Each row of a before or after table is a point. The points were changed in one or more steps. Then noise was added and the rows were shuffled. The steps act on how far a point lies along the listed directions, d1 being the first. What was done? A step turns or swaps two directions, mirrors them in a line or flattens them onto one, adds a multiple of one to another, or multiplies one. Angles are multiples of 10 degrees, from the lower direction toward the higher: turns from -170 to 170, lines from 10 to 170 but not 90. Use the fewest steps. Two steps may share a direction if one is a turn and the other turns, adds or multiplies; they go together, in the order done. Otherwise the lowest direction goes first.
In the rows, zero is written as 128.

Directions:
(1): [104  96 186]
(2): [ 75 174 131]
(3): [88 85 88]
Before (13 x 3):
[[163  46 138]
 [155  49 131]
 [ 96 179 159]
 [109 147 139]
 [122 157 116]
 [163  58 129]
 [120 151 102]
 [130  97  36]
 [112 155 137]
 [114 110 103]
 [111 168 131]
 [ 88  64  85]
 [ 97 156 130]]
After (13 x 3):
[[ 33 159 191]
 [158 130  98]
 [161 109 112]
 [119  84 190]
 [175 114  91]
 [126 123 135]
 [178 122  90]
 [164 123  97]
 [ 34 162 190]
 [110 134 137]
 [162 107 120]
 [ 22 162 192]
 [193 133  61]]
Steps: multiply d2 by 1.6; turn d1 and d2 by 130 degrees; multiply d3 by 0

Directions:
(1): [189  88 164 134]
(2): [115  64  83 112]
(3): [115 127 159  54]
(4): [ 77  98 176 157]
Before (11 x 4):
[[127 174 130 166]
 [159 160 131 126]
 [ 78  73  84  99]
 [ 77  76 131 140]
 [238 166 146 181]
 [102 139 139 140]
 [103 152 174 160]
 [128 134 171 149]
 [201 151  58 129]
 [160 164  34 232]
 [164 187 116 160]]
After (11 x 4):
[[144 141 128 166]
 [171 145  73 140]
 [117 134 138 143]
 [122 116 157 148]
 [238 103 137 181]
 [ 60 137 105 107]
 [ 74 123 128 137]
 [157 160  51 238]
 [165 131 129 121]
 [166 146 109 154]
 [146 116 158 143]]
Steps: turn d1 and d2 by 30 degrees; multiply d2 by 0.4; multiply d4 by 0.7

Directions:
(1): [ 75 104 162 144 184 120 111 198]
(2): [115 156 179 129 167  63 151  69]
Before (11 x 8):
[[132 127 112 122 117 160 135 103]
 [107 128 169 128 149  86 126 150]
 [143 133  97 119  95 141 114 113]
 [124 152 123 123 124 141 140 106]
 [118 188 219 127 217  32 170  33]
 [119 134 167 129 162  77 127  80]
 [ 89 105 137 125 151 145 111 172]
 [ 94 116 147 119 142 145 117 172]
 [139 110 117 117 112 151 138 121]
 [120 117 137 129 140 122 125 134]
 [133 146 124 139 124 104 142  99]]
After (11 x 8):
[[129 125 137 129 135 118 135 110]
 [113 114 117 129 134 168 126 142]
 [237 186  72 102  55 157 165   7]
 [117 105 132 126 138 145 134 146]
 [115 115 114 132 124 142 100 165]
 [167 130 102 113  90 125 126  66]
 [121 140 114 125 118 159 133 129]
 [ 96 135 164 118 160  97 134  98]
 [ 96 142 170 115 145 104 137 108]
 [141 134  95 141 103 141 130 125]
 [143 153 146 119 109  88 140  90]]
Steps: turn d1 and d2 by 90 degrees

Directions:
(1): [ 63 118  56 175 146 124 132 168  92]
(2): [120 118 141 179 138  59 102 138 207]
(3): [107  49 184 132 128 134  69 139  89]
(4): [110 143 108  50  83  77  93 173 125]
Before (13 x 9):
[[144 164 118  98 114 195 164 120  80]
 [112 153 122 129 124  72 121 132 174]
 [ 44 121  77 165 131  94 111 165 109]
 [131  87 178 176 177 154 122  90 134]
 [ 75 154  76 120 107  91 113 158 109]
 [ 94 105 106  66 101 109 107 176  80]
 [122 114 119 167 150 121 117 125 130]
 [104 137 115 179 141 126 130 156 136]
 [106 177  35 165 144 104 154 132 129]
 [145 191 125 124 100  73 164 103 188]
 [183 179 147  89 107 161 151 112 155]
 [132 117 110   7  70 142  97 162  31]
 [161 175  87  96 118 173 182  83 124]]
After (13 x 9):
[[134 174 146  46  80  88 115 125 157]
 [137 155 140 143 135  93 138 105 184]
 [153 148 179  82  95  99 102 105 156]
 [104  71 169 138 121 155  83 152  82]
 [180 123 185  66 114 157 140  99 121]
 [ 81 155  53 129 151 136 153 150  98]
 [120 160 121 112 106 102 117 166 147]
 [126 152  92 112 122 106 124 141 129]
 [201  78 214  83 119 204 118  73  64]
 [118  86 157 206 154 159 111 136 132]
 [119 120 161 203 135  76 136 102 185]
 [129 116 144 103 106  47  61 142 168]
 [ 96  46 151 164 134 117  75 126 118]]
Steps: turn d1 and d4 by 110 degrees; mirror d2 and d3 in the line at 150 degrees

Directions:
(1): [112  81  73 198 111 107 142  91 139  77  75]
(2): [111 113 158 117 163  25 172  89 106 158 136]
(3): [140 151  76 157 181 164 161  90  78 121 197]
(4): [204 146 116 120  73 136 211 128 116 157  97]
(5): [145  80 113 118 175 156 150 109 224 175 137]
(6): [119 141 108  47  91 119 138  73 162  63 160]
Before (14 x 11):
[[132  97 131 121 113  89 202  87 124 162  77]
 [137 159 140 106 113 117 146 158  85 162 143]
 [112 133 161  79 172  91 103 115 125 133 173]
 [152  48  83 177 166 159  96 135 209 133 110]
 [104  58  93 181 171 127 105 131 191 118  90]
 [161 119 100 156 123 155 188  93 141 128 107]
 [ 79  89  87 175  89 126  52 109 142  50  89]
 [115  84 133 153 151 151  87 118 172 123 106]
 [163 108 135 128 127 202 183 141 174 149 152]
 [155 107 110 133 169 194 140  99 185 190 144]
 [119 170 126  95 136 102 143  94  82 101 190]
 [174 153 122 148 155 111 166 111  86 165 153]
 [122 103 129 142 116 163 104 137 194 102 117]
 [ 59  56 127 166 179 129  37 184 184  99 102]]
After (14 x 11):
[[189 134 141  96 110 172 154 124 154 165 120]
 [ 88 126 172 134 196 155  84 137 149 143 160]
 [249 154 112  43  54 167 242 164 152 162 113]
 [160  98 123 143 108  74 172 104 132 133  75]
 [178 131 129 152 119 195 155 151 155 153 138]
 [208 108 129  63 138 185 130 150 202 173 161]
 [197 148 145  61 132 162 172 160 167 191 147]
 [113  89 116 106 152 163 105  90 229 144 126]
 [ 99 105 153 183 125  67 104 148 107 125  72]
 [212 176 161 133  87 181 138 203  73 219 113]
 [ 87 122  94 122 109  95 119 101 117  72 142]
 [ 75 117 139 103 148  68  73  90 160  82 147]
 [ 89  76 129 138 164 181 114 129 199  99 159]
 [ 78 113 146 121 207 115 131  93  99 171 168]]
Steps: turn d1 and d6 by -160 degrees; multiply d6 by 1.6; turn d3 and d4 by -150 degrees; multiply d4 by 1.3
